Each row of a before or after table is a point. One or more steps were done to the points. Then noise was added and the rows were shuffled. The steps act on columns, c1 being the first. Name the steps. A step turns or swaps two columns, mirrors them in a line or flattens them onto one, adds a multiple of one to another, or multiplies or shifts one. Angles are multiples of 10 degrees, from the lower column toward the higher: turns from -170 to 170, lines from 10 to 170 but not 90. Use the fewest steps. Two steps may share a column if one is a turn and the other turns, adds or multiplies; they go together, in the order done. Otherwise the lowest column goes first.

Before (8 x 2):
[[-32  18]
 [-15 -27]
 [  6 -49]
 [-40  20]
 [ -7  58]
 [ 12 -46]
 [-26  65]
 [-14 -26]]
After (8 x 2):
[[-11  33]
 [ 45 -21]
 [ 46 -13]
 [ 32  13]
 [-59  36]
 [ 28  12]
 [-55  16]
 [-17  45]]
Steps: mirror c1 and c2 in the line at 130 degrees

Before (14 x 4):
[[ 29 -23  46  -6]
 [ -2  -2  46 -49]
 [-40 100 -19 -68]
 [ -1   6  52  25]
 [-34  58 -21   6]
 [-14  12  -3 -26]
 [ -5 -79  65  -7]
 [-24  32  32  -2]
 [ 32  36  21 -16]
 [-38  46 -32 -22]
 [ 43 -50  27 -18]
 [ -3  69 -22  -5]
 [-15  -9  14  23]
 [ -8 -16   8 -17]]
After (14 x 4):
[[ -5  28 -20  62]
 [-13 -17  21  -3]
 [-41  79   1  81]
 [ -2 -14  53  12]
 [-33  14   2  56]
 [ -7   7  11 -17]
 [ -3  32  48 -12]
 [-38  32 -10  37]
 [ 28  22   5  30]
 [-27  11  45  27]
 [ -3 -21  70 -75]
 [-15  20   1   4]
 [ 42  -7   7 -54]
 [ 29  -6  30 -25]]
Steps: add -0.5 times c1 to c3; multiply c4 by 0.7; turn c2 and c4 by 70 degrees

Before (10 x 9):
[[ 12  52  25 -26  51  -4   4  12 -18]
 [-42  17  42 -30  46 -49 -22 -29  -9]
 [ 60 -21 -25  24 -70 -65  46  39   6]
 [ 17   1   2 -24  32  17  20 -36 -10]
 [ 45 -26 -26 -32  -6  23 -16  50  -4]
 [ 36 -32 -28  63 -43 -33  25  45 -36]
 [ 30  35 -51 -26 -38  52 -33  21  -9]
 [ 31  18  -6  16 -40  62 -37  44  51]
 [-19  12  65 -41  11 -12  20 -12 -42]
 [-46   6   9 -35  35 -28  54   5 -21]]
After (10 x 9):
[[-36   9  42 -32  51  58 -18   7  16]
 [  6 -36 -29 -30 -34 -50 -18  38  -7]
 [ 49  24  -8  14 -75 -48 -37  -5  23]
 [ 36  24 -50 -25 -37 -49 -32  -3 -28]
 [-80 -16 -25  23 -71 -33  46 -10 -29]
 [  8  -5   2 -22  47 -21  23  -8   9]
 [ -6  44  27 -25  38 -10   2  42  14]
 [-43 -13 -30  64 -44 -24  23  22 -54]
 [-11  -4   8 -33  26  53  56  30   1]
 [ -3   0  66 -39  30  22  20   8 -29]]
Steps: turn c1 and c6 by -110 degrees; add 0.3 times c4 to c2; turn c5 and c9 by 30 degrees; turn c5 and c8 by 40 degrees
